Every row gives one point. Each copy is the shape, with its points in the same order, turned, moved and blurred by noise. Is it also mirrored, or only turned?

Shape (9 x 3)
6.6  0.4  -2.7
3.4  -3.8  2.6
-0.2  -1.9  3.6
4.8  0.1  5.2
-6.6  1.0  2.0
2.4  1.2  3.7
2.1  -1.9  -3.4
-0.5  -5.2  -0.8
-4.2  -4.3  -2.8
Copy 1 (9 x 3)
1.0  5.2  -3.7
0.0  -2.3  -4.7
1.6  -4.1  -1.1
4.9  -1.7  -5.1
2.2  -4.9  5.8
4.4  -1.5  -2.2
-2.0  2.4  -0.7
-3.5  -2.1  -0.6
-4.5  -2.1  3.6
Copy 1 is: only turned
Copy 2 (9 x 3)
-2.8  -7.4  0.0
-2.6  -1.1  4.0
-0.8  1.6  1.7
-6.0  -0.1  0.9
4.1  4.2  -3.3
-3.8  0.2  -0.6
1.4  -5.1  0.8
3.1  -1.3  3.7
6.5  -0.8  1.2
Copy 2 is: mirrored

Shape (9 x 4)
5.4  6.2  4.2  -2.2
-5.1  1.1  -2.8  -1.2
4.2  1.6  2.7  2.9
3.6  4.6  4.5  -0.7
-3.4  -1.2  0.1  -3.1
1.8  2.7  3.8  -1.9
-4.4  -0.6  1.5  -1.5
7.1  3.2  1.8  -2.5
-6.5  1.2  -1.7  0.6
Copy 1 (9 x 4)
8.8  2.2  -3.5  -1.2
-1.2  -1.1  4.5  2.5
1.4  3.8  -3.9  -3.1
6.4  2.1  -2.4  -2.7
-0.3  -3.6  1.4  1.7
4.8  -0.2  -2.3  -1.7
-0.2  -3.2  2.6  -0.5
6.0  2.7  -5.8  1.0
-1.7  -1.1  5.5  0.8
Copy 1 is: mirrored
Copy 2 (9 x 4)
1.3  1.1  6.0  6.3
1.0  -1.1  -6.0  0.4
-0.6  3.5  4.9  -0.1
-1.3  0.8  5.1  3.6
1.5  -4.0  -2.6  -0.4
0.1  -1.0  3.4  2.7
-1.3  -3.8  -2.8  -0.3
3.7  1.4  6.4  3.2
-1.3  -1.1  -6.4  -0.8
Copy 2 is: mirrored

Shape (8 x 4)
3.8  -2.4  -1.6  0.6
1.8  0.6  -3.5  -0.6
2.3  2.2  -3.8  -0.5
-0.1  0.2  -3.5  7.0
6.1  2.1  5.1  3.3
-3.8  1.6  1.3  5.7
-3.0  -6.5  -2.9  -1.8
1.8  -4.1  2.4  -1.8
Copy 1 (8 x 4)
-2.1  4.9  3.4  1.1
-2.4  4.7  0.3  -1.9
-1.4  5.5  -0.2  -2.9
1.6  3.8  -4.0  3.1
5.8  1.2  6.6  -0.7
2.3  -1.6  -3.2  1.7
-8.3  1.3  -0.1  3.2
-3.8  0.2  5.7  2.0
Copy 1 is: mirrored
Copy 2 (8 x 4)
-2.7  -0.9  1.6  2.9
0.4  0.2  2.8  3.2
1.6  2.4  2.8  3.1
-0.8  2.6  -4.1  4.6
-6.8  6.3  2.7  0.0
0.6  4.0  -5.8  -1.0
0.4  -6.7  -2.0  0.4
-4.5  -3.3  2.1  -3.2
Copy 2 is: only turned
Copy 3 (8 x 4)
-3.1  2.3  -0.4  -0.7
-3.0  -0.9  0.0  2.5
-4.1  -1.8  -0.5  3.1
-1.9  3.7  -4.0  6.9
-0.3  0.3  -8.0  -3.3
4.1  1.5  -4.1  6.0
0.3  4.2  6.4  2.1
0.9  2.2  0.9  -2.8
Copy 3 is: mirrored
Copy 4 (8 x 4)
0.4  -3.5  -0.2  -2.4
2.2  -2.4  -0.9  1.2
2.5  -1.9  -2.5  2.3
-4.7  -2.1  -1.2  2.9
-1.6  2.5  -6.8  -4.8
-5.2  4.4  -0.2  1.6
1.5  -2.2  7.4  -1.1
2.0  0.0  2.5  -5.4
Copy 4 is: mirrored

Shape (12 x 6)
-4.1  2.7  2.1  -0.5  2.0  -8.8
-2.8  -5.6  2.4  -0.8  0.8  3.6
-0.3  -1.7  2.3  -1.4  0.7  2.5
-2.4  -0.7  1.2  2.7  1.7  0.0
0.6  1.4  -3.3  1.4  0.4  1.5
-2.6  2.7  1.3  -1.2  -0.5  -2.8
0.8  1.9  1.9  0.1  -2.5  -12.1
-4.2  2.0  0.3  1.5  -2.8  3.2
-4.5  1.1  -5.6  9.4  1.6  3.1
-4.7  -3.0  -1.5  -0.2  -1.0  2.9
-0.9  2.0  -7.0  2.4  -2.8  0.7
-0.2  -1.3  2.7  -1.4  -4.1  0.7
Copy 1 (12 x 6)
-7.2  4.5  0.1  6.3  0.1  -1.7
-1.0  -5.9  -0.4  -3.1  2.0  -0.7
1.0  -2.2  -0.3  -0.2  0.8  -0.6
-3.2  -0.6  0.0  -0.3  -1.8  1.8
1.0  2.0  1.1  -0.3  -3.6  2.3
-1.5  2.2  -0.5  4.0  -2.0  -1.0
-4.1  7.8  -5.5  6.0  -2.5  -6.5
-0.5  -3.9  2.3  1.7  -5.4  -0.8
-4.1  -0.3  3.5  -4.2  -9.6  5.8
-1.6  -3.2  3.3  -3.2  -2.0  -1.8
0.5  2.5  4.2  -1.4  -7.2  -0.5
1.4  -1.4  -1.3  0.4  -2.4  -3.2
Copy 1 is: only turned
Copy 2 (12 x 6)
-7.1  -3.8  -2.5  -1.1  5.8  3.9
2.2  5.3  -4.1  1.3  -1.1  0.7
-0.6  4.2  -1.6  -0.8  -1.8  -0.5
-1.1  2.3  1.1  0.4  2.1  1.0
0.2  0.5  3.6  -1.3  -1.5  0.2
-4.8  -0.8  -0.4  0.2  0.1  1.1
-6.7  -9.4  -2.5  -0.3  3.9  -1.5
-2.9  2.8  2.5  4.5  -3.0  1.8
4.3  2.1  9.4  4.0  3.1  2.9
1.5  3.0  -0.7  3.1  -2.6  3.1
1.2  -2.2  6.2  1.8  -3.7  1.7
-2.8  1.4  -2.2  2.2  -4.2  -2.0
Copy 2 is: mirrored
Copy 3 (12 x 6)
-5.8  4.7  -9.6  0.8  -0.8  -1.9
3.2  0.7  -1.8  -1.3  -6.3  4.2
2.3  1.1  -1.0  -1.2  -3.8  0.3
-2.1  2.1  -1.9  -0.5  -2.1  2.6
-1.6  -2.6  0.0  -0.4  1.3  0.3
-0.6  3.0  -5.2  0.8  0.1  -1.2
-6.5  3.3  -8.0  6.8  -2.7  -5.4
2.4  1.9  -1.9  1.3  2.5  3.3
-5.3  -1.9  0.9  -0.2  4.3  8.9
2.7  -1.3  -3.3  -0.2  -1.5  4.9
-1.6  -5.2  -1.9  2.6  4.0  1.6
3.5  1.6  -1.8  3.5  -2.7  -0.7
Copy 3 is: only turned
Copy 4 (12 x 6)
-8.9  -6.0  3.3  -1.3  0.9  0.5
4.2  -2.3  4.8  5.1  1.3  0.4
2.8  -1.2  2.0  1.8  1.4  1.5
-0.4  -3.5  4.3  0.8  -2.2  0.7
-0.2  1.3  0.9  0.5  -4.0  -0.9
-3.5  -1.8  3.6  -2.0  1.3  0.2
-7.6  -7.9  -2.4  -4.1  2.7  -3.7
1.2  1.0  6.5  -2.0  -0.4  -1.5
-0.1  0.6  7.2  0.4  -10.2  -3.7
1.1  0.8  5.5  3.7  0.0  -2.2
-1.8  3.5  1.4  -0.7  -4.1  -5.7
2.2  -1.7  2.0  -0.5  3.6  -2.1
Copy 4 is: mirrored
